Each row of a before or after table is a point. The points were changed in one or more steps. Then noise was added and the rows were shuffled. The steps act on how far a point lies along the listed directions, d1 being the first. Name the steps. A step turns or swaps two directions, mirrors them in a line or flattens them onto one, adds a multiple of one to another, or multiplies one. Angles are multiples of 10 degrees, from the lower direction toward the higher: turns from -170 to 170, lines from 10 to 170 but not 90. Use the fewest steps. Two steps may share a direction if one is a turn and the other turns, adds or multiplies; they go together, in the order done. Otherwise the lowest direction goes first.
(in the rows, 128 means zero)

Directions:
(1): [188 163 119]
(2): [118 128  59]
(3): [162  67 123]
Before (9 x 3)
[[120  74 109]
 [110 213 155]
 [130  77 109]
 [ 82 191 105]
 [143 107 122]
 [181 108 197]
 [118  75 113]
 [ 68 155 189]
 [ 89  98 133]]
After (9 x 3)
[[176  74 133]
 [136 177 112]
 [ 36 117 108]
 [115 147 124]
 [137 148  88]
 [137  72  48]
 [144 191 119]
 [140  34 137]
 [134 187 117]]
Steps: turn d1 and d2 by -130 degrees; multiply d3 by -1

Directions:
(1): [182 140 171  88]
(2): [ 74 143 186 121]
(3): [112  63 125  83]
(4): [108 172  92  75]
Before (8 x 4)
[[133  69 113 136]
 [103 113  74 194]
 [ 95  84 154  83]
 [151 178 114  93]
 [ 68  81 126 133]
 [144 210  41 130]
 [165 155  95  90]
 [148 112 195  91]]
After (8 x 4)
[[113  68 132 125]
 [102 180 145 116]
 [130  96 148 153]
 [101 234 124  95]
 [108 167 123  97]
 [ 98  60 146 115]
 [140  88  91 107]
 [145 133 104 123]]
Steps: flatten d1 and d3 onto the line at 100 degrees; turn d2 and d4 by -60 degrees

Directions:
(1): [139 160 166 177  65 155]
(2): [ 99 125  47 161  94 119]
(3): [172  98 103 146 151 202]
(4): [ 68  98 156 183 166 136]
Before (10 x 6)
[[ 44 159 140  80 105   7]
 [123 109 159 164 133 147]
 [142 150  88  95 119  92]
 [102 123 144 165 139 120]
 [ 49 131 137 125 145  62]
 [127  94 135 124 187 147]
 [145 103 145  95 181 115]
 [106 135 111 119 127  99]
 [119  92  96 125 148 123]
 [142  96  82 124 153 112]]
After (10 x 6)
[[171 136  82 159  87 196]
 [187  90  27 145 118 228]
 [143 126  92 131 120 143]
 [185 137 150  90 123 129]
 [153 139 104 110 100  82]
 [142 136 117 112  87 107]
 [157 158 168 106  98 117]
 [138 123  72 107 153 116]
 [124 128 172 155 113 132]
 [137 138 140 168 104 140]]
Steps: swap d1 and d4; mirror d2 and d3 in the line at 170 degrees

Directions:
(1): [ 85 190 110 161 108 160  77 170]
(2): [ 91 198 174  86 142  94 144  93]
(3): [141 114 216 144 161 183 105 134]
(4): [181 149 143 173 148  55  89 140]
(5): [153 159  79 118 216 160 130 116]
Before (11 x 8)
[[108 124 160  97 106 131 162 104]
 [101 102 138 130  90 174 133 134]
 [147 110 122 147 121  98 125 131]
 [119 143 138 147 136 163 108 151]
 [103 144 110 109 121 125 143 137]
 [144  92 207 132 125 136 137 108]
 [126 101 127 106 132 158 142 124]
 [ 80 182 122 119 135 154 130 129]
 [ 99 129 144 100 118 144 167  92]
 [112 135 114  68 144 129 171  84]
 [159 108 103 133 156 132 153 112]]
After (11 x 8)
[[159 126 177 115 172 119 146  91]
 [139  99 163 108 126 138 145 115]
 [155 125 201 154 146 135 104 142]
 [151  88 115 128 149 151 160 108]
 [152 106 116 115 159 159 152 105]
 [104 120 124 128  78 138 153 121]
 [138 117  75 108 121  86 145 135]
 [ 88 157 100 119 117 122 128 128]
 [141  72  55  99 100 122 166 118]
 [134 120 241 127 193 245 114 119]
 [179  93 111 158 141  93 129 133]]
Steps: swap d1 and d4; turn d2 and d5 by 150 degrees; multiply d3 by 2.5

Directions:
(1): [130 107 189 141 121 188 111 203 101]
(2): [100 160 112  55 110 109  93 185 175]
(3): [113 107 121 156 203  89  52 140 116]
(4): [ 78 146 139  72 133 153 108  84  53]
Before (13 x 9)
[[155 124 142 146 104 142 139 150 116]
 [141 116 138 202 181 113 103 134 132]
 [ 83 102 140 160 220 124  88  73  52]
 [ 86 131  92 120 192  63  73 107 129]
 [140 141  82 128 124  96 137 115 175]
 [104 129 157 149 126 175 134 113  56]
 [ 61 121 121 115 191 118  49 111  85]
 [140 116 113 175 179  48  86  79 142]
 [ 86 126  84 140 183  79  77  58 102]
 [112 130 145  86 126 148 100 133  73]
 [117 155  76  93 139  52 104 103 176]
 [121 112  84 154 126  97  99 108 131]
 [127 138 109 147 165  74 122  93 160]]
After (13 x 9)
[[134 103  94 175 118 118 134  75 106]
 [136  95 111 213 189  94 147  41  88]
 [118 148 145 122  86 166 150 167 131]
 [140 101 148 195 141 161 201  64  94]
 [132 131  89 144 147 104 129  80 128]
 [138 116  91 178 182  64 118  41 112]
 [166 109 136 208 143 102 168   8  88]
 [134 142 139 103  96 138 121 166 124]
 [126  90 131 199 171 139 128  86  97]
 [139 122 136 116 128 126 106 163 118]
 [139 127 123 174 157 101 162  43 118]
 [140 132 148 180 129 156 162  94 105]
 [146 100  99 220 154 115 170   8  91]]
Steps: turn d2 and d3 by 70 degrees; add 0.7 times d1 to d2; multiply d4 by 0

Directions:
(1): [ 56 107 148  95 115 184 134 108 149  79 127  52]
(2): [187 154  98 107 153 198 186 162 109 144  83  94]
(3): [117 152 123  56 177 180  63 144 125 136 169 175]
Before (10 x 12)
[[135 119 127 175  85  98 147 117 132 121 105 105]
 [168 118 118 209  81  69 198 124 114 146  73  98]
 [115 109 129 155 101 114 147 116 144 131 125 119]
 [101 138 134  88 151 155  86 135 155 106 157 129]
 [151 126 121 111 124 121  97 144 132 147 156 164]
 [126  92 143 130 125 101 140 128 134 117 130 100]
 [195 145 124 123 144 146 164 167 136 174 113 132]
 [ 51  95 157 111 104 180 137 104 146  48 103   7]
 [ 89 131 141  95 129 162 145 129 135 103 139  66]
 [ 95 104 144 145  98 128 167 112 128  98 115  71]]
After (10 x 12)
[[121 115 133 108 116 119  90 133 140 127 163 146]
 [157 157 114  96 152 173 164 161 110 137 123  93]
 [143 126 123 144 114 147 196 131 110 119  94  79]
 [132 116 127 176  82 102 154 112 135 117 103  93]
 [119 110 125 154  99 125 157 115 145 128 111 104]
 [137  94 137 128 126 111 153 138 134 119 120  88]
 [138 108 132 208  73  43 169 111 123 135  95 113]
 [128 149 122  84 159 172 108 146 148 113 138 119]
 [170 138 138 127 144  96 103 153 146 177 157 191]
 [183 146 102 115 144 215 199 156 109 106  50  37]]
Steps: add 0.5 times d2 to d3; turn d1 and d2 by 70 degrees
